Rows are points. Before rounding, the points of a table are all equally far from one centre. They may lie mostly on one side of it. Write the centre, to within rounding.

Points, 5 rows:
[[-4.6  3.9]
 [-2.9  5.3]
 [ 3.2  3.9]
 [-1.6  5.7]
 [-5.5  1.9]]
Centre: [-0.7  0.9]

Points, 6 rows:
[[ 2.9 -5.5  4.2]
 [ 2.4 -6.6  2.7]
 [-0.1 -7.3 -0.5]
 [-1.3 -7.6  2.3]
 [ 3.5  0.5 -0.5]
 [ 2.2 -6.0 -1.2]]
Centre: [-0.7 -2.3  1.6]

Points, 10 rows:
[[ 3.7 -5.2 -3.3 -2.2]
 [ 7.1  0.2  0.7 -2.6]
 [ 2.8 -4.9 -2.3 -5.9]
 [ 3.2 -2.0 -6.8 -2.5]
 [ 3.3  4.2 -5.1 -1.6]
 [ 5.6 -4.0 -2.7 -1.8]
 [ 5.7 -3.2 -0.2 -0.2]
 [ 3.4  1.0 -4.5 -7.6]
 [ 5.2 -2.5 -2.4 -6.7]
 [ 0.5 -2.6 -2.7  2.2]]
Centre: [ 1.6  0.0 -1.5 -2.9]

Points:
[[-6.0  0.9  3.7 -4.8 -7.1 -1.7 -2.1 -2.6]
 [-8.3  3.9  4.4  0.3 -4.4  1.1 -4.0  1.0]
 [-7.6 -4.0 -3.0  1.4 -0.2  0.9 -3.7  5.0]
 [-8.0  4.2  5.0 -2.7 -0.4 -1.4 -1.9 -6.5]
 [-5.3  3.0  8.0 -3.2 -2.8 -1.7  0.7  1.4]
 [ 1.3 -0.1  5.1  0.1 -5.4 -2.7 -2.1 -3.7]
 [-5.6  2.3  6.0  0.0 -4.9 -4.6  1.4  1.1]
 [ 2.2  3.0 -3.1 -2.4 -2.1 -3.1  3.5 -0.7]
 [-6.9  4.3  3.5 -5.1 -2.9 -4.3 -3.0 -1.0]
 [-1.6  5.1  2.0 -3.3 -2.8  1.9 -5.6 -4.3]
 [-8.0  1.0 -2.6 -0.2 -3.0  1.2  6.6  0.4]
 [-7.1  3.7  3.2 -4.1 -4.1  4.0 -1.9 -4.4]
 [-2.0  7.5  1.3 -1.0 -1.8  1.3  3.1 -4.5]
 [-5.2  6.0  3.7  0.6 -4.8 -2.6  1.7  0.9]]
Centre: [-3.8 -0.4  0.7 -0.6  0.3 -0.1 -0.4 -1.2]

Points (15 x 9):
[[-2.4 -4.7 -8.0  2.5 -2.3  3.0 -3.3  4.8  1.0]
 [-0.9 -6.8 -8.3 -0.1 -3.0  4.5 -3.1  2.5  0.3]
 [-0.6 -2.1 -5.1 -5.9 -3.6  2.4  0.2  1.1  3.9]
 [ 2.1 -6.8 -3.6  1.5  3.0  5.1  1.6  1.0  3.7]
 [ 0.8 -2.9 -8.2 -3.7 -2.5  6.0  2.1  3.4  4.4]
 [ 3.8 -2.1 -5.7  0.2 -6.5  4.9  1.6 -0.2  2.3]
 [ 0.6 -7.5 -2.5 -0.6 -2.6  5.7  4.2 -0.9  1.9]
 [-2.5 -4.5 -3.8 -2.2 -4.9  1.9  3.9 -1.4  4.0]
 [-4.3 -8.4 -5.1  0.6 -1.8  1.1  0.3  1.2  2.4]
 [-2.4 -6.2 -6.6  0.9 -3.3 -0.8  1.3  6.8  1.4]
 [ 2.4 -4.5 -3.0 -1.3 -5.2  3.8  0.1  5.7  2.6]
 [ 5.5 -6.9 -5.0 -1.2 -1.3  3.2 -1.0  2.9  1.1]
 [ 4.7 -6.7 -7.9  1.3 -3.3 -0.3  1.2  3.4  0.0]
 [ 0.2 -6.6 -4.6 -1.5  0.9  8.0  3.8  3.2 -0.5]
 [ 1.2 -6.8 -0.6  1.8 -0.2  5.8  0.3  3.4  1.1]]
Centre: [ 0.0 -2.6 -5.3  0.2 -0.9  2.2  1.9  1.7  0.2]

Points:
[[ -0.9   3.6  -9.6   2.1  -5.2   1.3  -3.6  -1.5  -1.0  -1.6  -4.2  -3.8]
 [  0.3   5.1  -7.1   1.9  -5.1  -0.5  -4.5  -2.2   1.1  -1.0  -1.7   0.2]
 [  0.1   2.9  -7.0   4.9  -3.1   1.0  -4.3   0.4   1.1  -2.7  -3.9   1.4]
 [  0.6  -0.5 -12.2  -1.3  -2.6   0.4  -3.7  -3.0  -1.8  -2.8  -4.8   0.1]
 [ -0.7   2.4 -10.3   1.3  -2.8  -4.2  -5.1  -4.3  -1.4  -0.7  -1.5  -2.9]
 [ -2.4   4.6  -9.8   1.3  -3.0  -1.9  -3.7  -2.8  -0.2  -2.1  -3.1   0.3]
 [ -0.1   1.1 -10.2   4.0  -4.8  -2.3  -4.5  -4.3  -0.5  -0.5  -5.7  -1.6]
 [ -2.8   3.4 -12.1  -0.3  -5.6  -3.1   1.6  -0.3   0.9  -0.5   1.1  -0.4]
 [ -4.1   3.3  -5.0   1.9  -2.4   3.5  -1.1  -1.3  -0.7  -2.0  -2.6  -1.5]
 [  1.7   1.5  -7.4  -0.5  -5.5   0.6  -1.3  -3.8   3.5  -4.8  -2.8  -3.4]
 [  1.9   2.4 -11.9   2.7  -4.1  -0.6  -2.0  -4.3   2.0  -0.3  -3.2  -2.0]
 [ -0.5   4.0  -8.6   1.7  -3.5   0.9  -4.5  -1.9  -0.2   1.4  -0.7   0.6]
 [ -1.2   5.1  -9.7   1.9  -3.6  -4.2   0.0  -2.4   3.7   0.8  -3.1  -0.8]
 [ -4.4   5.6  -5.7  -0.9  -1.3  -1.8   0.3   0.7  -0.5   2.1  -4.4  -2.2]
 [ -0.2   4.1  -9.6   1.6  -2.0   1.0  -1.2  -5.1   0.7  -1.9  -1.7  -2.6]
 [ -3.1   0.6 -12.7   3.2  -3.3   1.3   0.5  -3.2  -2.5  -1.6  -3.8  -1.6]
 [  3.5   2.4 -11.6   0.3  -2.7  -1.9  -3.7  -1.0   1.4  -2.8  -3.9   1.3]
 [ -2.2   1.0  -8.1   2.6  -5.3   2.3  -4.3  -1.1   1.8  -2.3  -2.7  -1.3]]
Centre: [ 1.0 -1.1 -6.2  1.1 -3.1 -2.7  1.3 -0.1 -1.5 -0.7 -2.5 -1.0]

Points, 21 rows:
[[ -2.7  -0.5   3.7  -0.5  -3.6  -3.3  -3.8  -2.7   2.5   9.5  -0.4  -6.3
    2.5  -4.2]
 [ -5.5   1.9   3.3   1.0  -3.0  -0.9  -7.6   2.4   6.6   2.8  -2.5  -5.0
    1.5  -1.4]
 [ -6.3  -4.6  -0.2   1.5  -3.4  -1.0  -0.1  -0.7   4.3   5.7   1.1 -10.9
    1.5   2.2]
 [ -2.2   0.3  -1.7  -0.2   2.8  -3.8  -1.3   1.1   0.8   1.3  -3.3  -4.8
   10.7  -0.3]
 [  1.6   6.2   0.0  -1.2  -1.1   0.0   0.5  -0.4   1.7   4.6  -3.3  -5.1
    1.3  -1.4]
 [  0.9   2.1  -2.6   4.6  -0.6  -7.8  -3.6  -0.3   1.3   4.7  -2.8  -5.3
    4.5   2.6]
 [ -0.7  -7.5   2.5  -1.4   0.3  -3.8  -5.5  -1.9   2.3   3.2   1.7  -3.5
    7.4  -2.7]
 [  0.6   2.6  -2.4  -1.0  -3.5  -1.1  -1.3  -3.8  -0.1   6.9   0.1  -8.6
    1.6  -1.9]
 [ -0.4  -0.6   2.6  -2.1  -4.5  -5.9  -3.5  -5.3   0.1   9.4   1.0  -6.5
    4.8  -1.9]
 [  3.2  -0.6   0.1   0.1  -7.0  -3.7  -1.5  -3.2  -0.4   1.3  -1.8  -8.2
    5.9   0.8]
 [ -1.6  -2.0  -2.2  -3.0  -2.2  -6.4  -2.8  -3.9   3.3   3.6  -6.9  -8.6
    2.8   0.1]
 [  0.6  -1.0   3.3   1.0  -7.5  -2.6  -3.9  -0.4   7.5   6.5  -0.1  -5.6
   -0.2   1.5]
 [ -2.2   2.0  -2.0   1.3  -3.2  -1.6  -1.9  -4.8   5.1   6.6  -3.9  -7.9
    2.4  -1.0]
 [ -0.1   2.1  -5.1   3.6  -4.5  -6.7  -0.5  -0.5   1.8   5.8  -0.4  -6.6
    4.5  -0.4]
 [  1.8  -2.4   1.2   4.7  -4.9  -3.2  -2.6  -2.4  -1.7   6.4  -0.3  -5.1
   -1.7   1.1]
 [ -4.2  -4.5   0.5  -2.1  -3.4  -3.7  -3.5   1.4   4.2   5.4  -1.6 -10.9
    1.6   0.3]
 [ -0.6  -4.5   4.4  -1.8  -4.2  -7.7  -2.0   0.4  -0.7   3.0  -8.1  -2.7
    4.3   1.3]
 [ -4.3   1.0   4.2   1.8  -4.8  -2.6  -2.4  -4.3  -5.3   4.6  -1.3  -7.9
    3.9  -0.4]
 [  0.4   1.0   2.2   0.3  -2.4   0.0  -6.8  -3.4   4.2   6.8   3.7  -1.4
    6.2  -2.5]
 [ -2.0   3.8   0.0   2.3  -4.7   1.9  -1.7  -3.7   2.5   6.2   0.5  -2.1
    2.4  -5.0]
 [  2.2   3.1   2.8  -0.4  -5.9  -0.8  -1.4  -4.5   0.9   6.1  -0.7  -7.1
    1.9  -0.8]]
Centre: [-4.7 -0.4  0.2 -2.3 -3.0 -3.7 -1.2 -1.7  1.3  2.0  0.9 -0.7  2.3  3.1]

Points:
[[-7.2  1.9 -1.0 -3.6 -2.7 -3.2 -1.6 -4.5  1.1  2.1 -3.4 -5.7 -6.1  3.0
   2.6  0.6 -4.6 -2.6  5.4 -3.2]
 [-0.9 -1.9  0.0 -5.1  1.3 -3.2  1.2 -5.7  1.6  2.4 -4.9 -8.0 -7.0 -0.4
  -4.7 -3.1  0.1  0.6  5.8 -1.0]
 [-2.4 -2.6 -3.0 -7.0  0.5 -3.9 -2.3 -0.2  6.6  4.4 -6.8 -7.6 -4.0  4.2
  -0.1 -0.1 -0.3  1.8  2.7 -4.8]
 [ 0.6 -0.6 -4.6 -5.9 -2.4 -1.8 -2.2  2.3 -0.9 -2.5 -1.4  0.1 -6.7  4.8
  -2.3  2.2 -1.1 -6.0  8.0 -6.4]
 [ 1.2  1.5 -2.1 -6.2 -1.9 -5.1 -3.9 -3.7  1.9  3.0 -9.4 -3.9 -2.4 -1.3
  -2.1 -1.3  1.2 -4.8  7.4  3.8]
 [-3.6  1.1  2.8 -4.6  1.4 -0.6 -0.9 -3.5  3.5  2.4  1.0 -4.9 -6.0  4.7
   0.5  1.2 -2.1 -0.7  7.1  0.1]
 [-1.1 -1.9  1.6 -8.5  1.7 -7.1  2.1 -0.6  0.5  0.7 -0.6 -2.9 -7.6  0.1
  -0.7  3.0  1.1 -0.8  0.6 -6.5]
 [-0.1  1.4 -4.9 -4.0 -1.6 -3.7 -2.2 -4.0  0.1  5.7 -1.6 -3.8 -6.9  0.5
  -0.9  1.7 -0.3  1.3  6.3 -3.9]
 [-1.9 -0.9 -0.3 -6.5 -0.5 -4.3 -1.8 -1.9  0.2  2.1 -1.2 -9.2 -4.3  5.6
   1.8 -0.5 -1.2  2.5  6.5  1.2]
 [-3.9 -3.1 -2.3 -2.7 -1.6 -2.2  1.4 -2.4  1.8  5.0 -4.3 -0.6 -6.7  1.3
  -1.1  0.3  4.9 -0.5  8.4 -3.8]
 [-4.5 -1.6  0.6 -9.6 -2.7 -3.5 -1.2 -0.5  1.1  2.7 -6.1 -2.3 -4.3  4.4
   0.9  2.8  1.5 -3.3  9.3  0.5]
 [-0.5 -0.2  0.1 -8.1  0.8 -2.9 -5.8 -1.5  3.1  2.3 -7.0 -8.4 -7.5  3.3
  -3.1  4.0 -3.1 -5.8  3.4 -2.5]
 [-2.3 -2.2 -0.4 -7.2 -6.8 -2.4 -3.9 -5.5  3.9 -0.6 -4.0 -8.0 -2.1  3.6
   0.8  4.5 -2.9 -3.7  3.2 -2.2]
 [-1.5 -1.5  0.0 -4.2  0.0 -2.5 -1.1 -3.4 -2.9  9.8 -4.9  0.0 -5.4  6.4
   2.5  0.1  0.5 -0.4  1.5 -5.6]
 [-2.4  4.1 -2.6 -4.1 -2.1 -3.3  1.7  0.5  3.6  4.0 -3.9 -6.1 -3.9  1.9
   0.8 -2.1 -2.9 -0.6  5.4  0.3]
 [-4.0 -3.9 -2.6 -6.2 -1.0 -1.0  1.3 -4.3  4.5  1.8 -5.5 -7.7 -3.0  6.1
  -0.5  0.4 -3.3 -1.3  1.5 -4.8]
 [ 3.4 -2.5  2.1  2.2 -0.5 -0.8  1.2 -5.7  1.1  5.3 -4.7  1.6 -4.1  3.6
  -0.4 -2.0 -1.1 -3.2  6.8 -2.0]
 [-1.5 -5.8 -1.8 -3.5 -0.2 -3.7  0.6 -3.1  3.9  5.5 -4.8 -7.3 -9.8  3.2
   0.9  1.0 -0.9 -2.4 -1.9 -0.4]
 [-0.6  1.1 -1.3 -4.0 -3.1 -0.5  1.8 -4.2  3.2  6.8 -6.2 -3.1 -4.8 -1.5
  -3.8  1.7 -2.2 -0.8  3.1 -1.7]
 [ 1.1 -0.6  0.0 -9.2 -2.7 -3.1  3.2 -5.3 -2.6  4.1 -6.0 -2.6 -3.2  5.9
  -1.7 -3.7 -0.5 -1.4  5.3 -3.9]
 [-2.8 -3.0 -1.1 -7.2 -3.0 -2.5 -4.0  1.0  0.1 -1.0 -9.1 -9.4 -7.8  3.3
  -4.6  4.0  0.6 -4.5  4.6 -4.3]
 [-2.0 -1.4 -4.0 -6.6  2.0 -1.8 -3.0 -5.2  1.5  1.4 -3.1 -2.0 -0.3  4.4
   0.0  4.1  3.2 -1.6  7.5 -4.7]
 [-1.9  4.4 -1.7 -7.8 -2.1 -2.7 -4.2 -6.3  1.1  4.1 -3.2 -0.7 -1.7  1.7
  -2.6  2.7 -4.3 -3.3  1.2 -2.7]
 [-5.0 -2.1  1.8 -7.5  1.6  2.7  1.6  0.3  1.1  4.5 -6.2  0.8 -7.1  5.8
   3.6  0.4 -3.1 -2.7  0.8 -5.0]
 [-5.0  0.1  2.8 -4.4 -2.2 -6.2  0.0 -3.6  5.1  1.6 -6.5 -4.3 -4.2  1.5
  -1.0  4.6  1.8 -1.6  5.5 -4.3]]
Centre: [ 0.5 -1.0  0.8 -3.4 -1.5 -0.5 -4.0 -1.1 -0.1 -1.9 -5.8 -1.6 -5.0  2.6
  0.6 -1.5  1.8 -1.7  0.1 -1.5]

Points, 27 rows:
[[  4.1   6.6   2.8   1.2   5.8  -0.1   1.2   0.9   0.1  -7.7  -0.8   3.0
   -1.6   5.4   1.4  -1.5   0.4  -3.1   1.5   7.1   2.5   8.9  -0.4   5.8]
 [  2.1   8.3  -0.5   0.2   2.1  -3.4   1.1   7.2  -0.5  -8.4   4.4   1.0
    0.6   6.3  -0.3   1.1  -1.8  -0.3   4.8   7.8   3.3   3.9   0.2   5.4]
 [  0.5   6.6   1.4   1.1   2.9   0.5   6.9   3.4   0.2  -6.8  -2.5  -0.9
   -3.3   7.2   1.9   0.9  -3.6  -1.2   1.0   5.1  -0.4   2.0   1.1   7.5]
 [  1.8   7.6   4.6   2.3   2.4  -4.3   2.9   0.2  -5.2  -6.8   1.6   3.4
    1.6   5.5  -2.6   2.7  -3.1  -4.4   0.3   4.6   3.0   3.4  -2.5   4.8]
 [  2.6   5.2   2.6  -1.1  -2.6  -5.4   2.1   1.3  -2.6  -5.9  -6.9   5.0
   -4.2   6.8   0.8  -0.7  -3.4  -1.8   3.1   4.4   3.2   3.3   0.5   2.6]
 [  0.6   6.5   0.1   2.0   1.3  -2.3   8.0   2.5  -2.9  -4.1  -2.1   3.3
   -3.3   7.7  -0.5   2.2  -2.6  -5.0   1.3   2.4  -0.2   7.5  -0.1   5.0]
 [  2.0   7.2  -1.4   0.2   2.0  -4.2   4.4   2.1  -2.9  -3.5  -5.2   0.1
   -1.1   8.4   0.8  -1.3  -5.7  -1.6   0.7   5.1   4.0   4.7   1.1   3.1]
 [  0.9   1.3   2.5   0.9   2.0  -3.4   4.3   0.5  -3.2  -5.5   0.7   3.4
   -0.4   7.8  -0.6  -2.5   2.0  -6.3  -1.4   2.5   3.4   6.4  -0.8   4.9]
 [  3.1   6.1  -1.0   0.6   2.7  -3.9   3.7   4.0  -2.6  -6.3  -4.2   1.8
   -3.8   6.6   2.0  -2.1   0.7  -1.8  -2.1   4.4   5.1   5.3   0.2   4.9]
 [  0.1   5.3   2.8   4.8   2.8  -2.3   5.7   3.9  -3.7  -5.0  -1.7  -0.8
   -2.6   4.4  -1.6   0.2   2.0  -4.7   1.1   6.2   2.4   5.8  -0.7   4.6]
 [  1.1   5.7   0.9   1.5   0.8  -0.3   4.5   6.1  -3.1  -3.4   0.4   5.1
   -2.8   5.0  -3.7  -0.1  -0.7  -4.8   0.6   7.0   3.7   0.7  -1.4   6.4]
 [ -0.8   4.0   4.6  -1.2  -0.5  -2.4   3.9   2.3  -4.1  -5.4  -2.5   5.9
   -3.1   5.3  -0.1  -0.5   0.9   0.9   1.9   4.2   4.0   6.3   0.5   5.6]
 [  3.3   4.4   1.3   1.0   0.2  -3.3   7.0   4.8  -2.1  -5.1  -4.6   3.3
   -0.6   6.4  -1.7   2.8  -4.8  -4.3   4.2   2.0   4.0   6.2   0.1   4.2]
 [  5.2   7.1   0.4   2.0   3.7  -6.2   3.2   1.5  -0.8  -4.5  -5.7   2.9
    0.6   8.4   2.2   0.7  -1.7  -0.7   0.9   4.0   3.4   5.8  -2.1   2.9]
 [  2.8   7.7   0.8   3.4  -0.9  -0.6   4.6   3.2  -2.2  -8.6  -1.3   3.2
    3.1   7.3   1.3   0.1  -0.6  -4.0   3.6   5.8   1.1   5.2  -3.5   2.6]
 [  0.6   8.9   0.7  -1.2   2.3  -5.0   3.9   3.8  -2.5  -4.6  -3.2   2.4
    1.7   4.6  -3.5   0.7  -1.8  -4.6   1.4   2.9   3.2   2.9  -3.3   5.4]
 [ -1.4   4.2  -0.2   5.1   0.4  -2.3   4.6   1.7  -2.6  -6.0  -4.5   2.6
   -1.7   7.7  -2.7   1.8  -0.6  -4.4  -3.2   2.5   5.8   5.6   1.9   4.3]
 [  2.9   6.7   2.4   2.9   3.1   0.0   4.5   2.9  -2.3  -7.9  -1.8   0.2
   -2.5   9.2  -4.1  -0.3  -2.1  -3.0   2.3   5.2   3.0   6.3  -1.1   2.1]
 [  5.5   6.4   1.7  -2.6   2.3  -1.9   4.2   2.8  -2.9  -7.5   0.0   1.0
   -1.9   3.8  -3.9  -1.0   1.4  -2.3   1.7   6.8   2.4   4.3   0.3   6.0]
 [  2.4   6.9   1.5   5.3   1.4  -1.1   3.7   4.3  -4.2 -10.3   0.8  -0.1
   -0.7   7.0   0.9  -1.4  -2.4  -2.7   1.7   4.8   1.1   4.8  -1.8   5.8]
 [  1.3   8.6  -4.0  -0.7   1.3  -3.6   2.3   2.5  -1.5  -6.2   0.3   0.2
    2.3   6.7  -2.6  -1.4  -0.2  -8.3   0.3   5.0   2.6   3.4  -0.4   4.4]
 [  4.7   5.2   3.0  -1.7   1.4  -7.7   3.8   1.0  -1.3  -8.1  -1.6   2.1
   -0.5   1.7   0.1   0.6  -2.9  -6.6   1.6   0.8   4.0   6.7   3.5   3.0]
 [  3.4   6.1   4.8   0.8   0.7  -2.1   3.6   2.1  -3.9  -6.0  -0.2   5.9
    0.8   7.6   1.3  -3.0  -1.6  -3.7   3.2   4.5   2.4   5.9   2.3   5.5]
 [ -0.3   7.7  -0.6   1.2   0.1  -0.4   4.2   2.4  -0.8  -9.9  -3.6   4.9
   -1.2   6.1  -1.6   0.9  -0.5  -5.3   0.1   3.8   3.6   7.6  -0.9   1.0]
 [  0.1   5.5   3.9  -3.2  -0.1   0.7   5.5   2.8  -1.6  -6.0  -3.1   4.4
   -1.6   6.4  -4.5   1.9  -0.9  -6.0   0.2   3.8  -0.2   1.8  -1.3   3.8]
 [  4.9   6.2   0.2  -0.5   1.0  -2.0   4.8   3.3  -1.5  -6.0   1.2   0.2
   -0.4   5.7   0.2  -3.8   0.5  -4.4  -0.8   4.8   5.6   3.3  -2.3   5.4]
 [  2.2   7.7   0.1   2.8  -1.3  -4.7   4.3   2.0  -3.5  -6.2  -2.7   3.0
   -0.2   2.7  -3.1  -0.3   2.0  -6.0  -1.0   3.2   1.2   6.9   1.5   6.2]]
Centre: [ 2.6  3.3 -0.4  2.0  0.3  0.5 -2.9  2.1 -0.1 -2.8  0.6  1.1 -0.9  3.0
  0.5  2.8 -1.1 -1.4  1.4 -0.1  0.2  2.4  1.9  1.0]
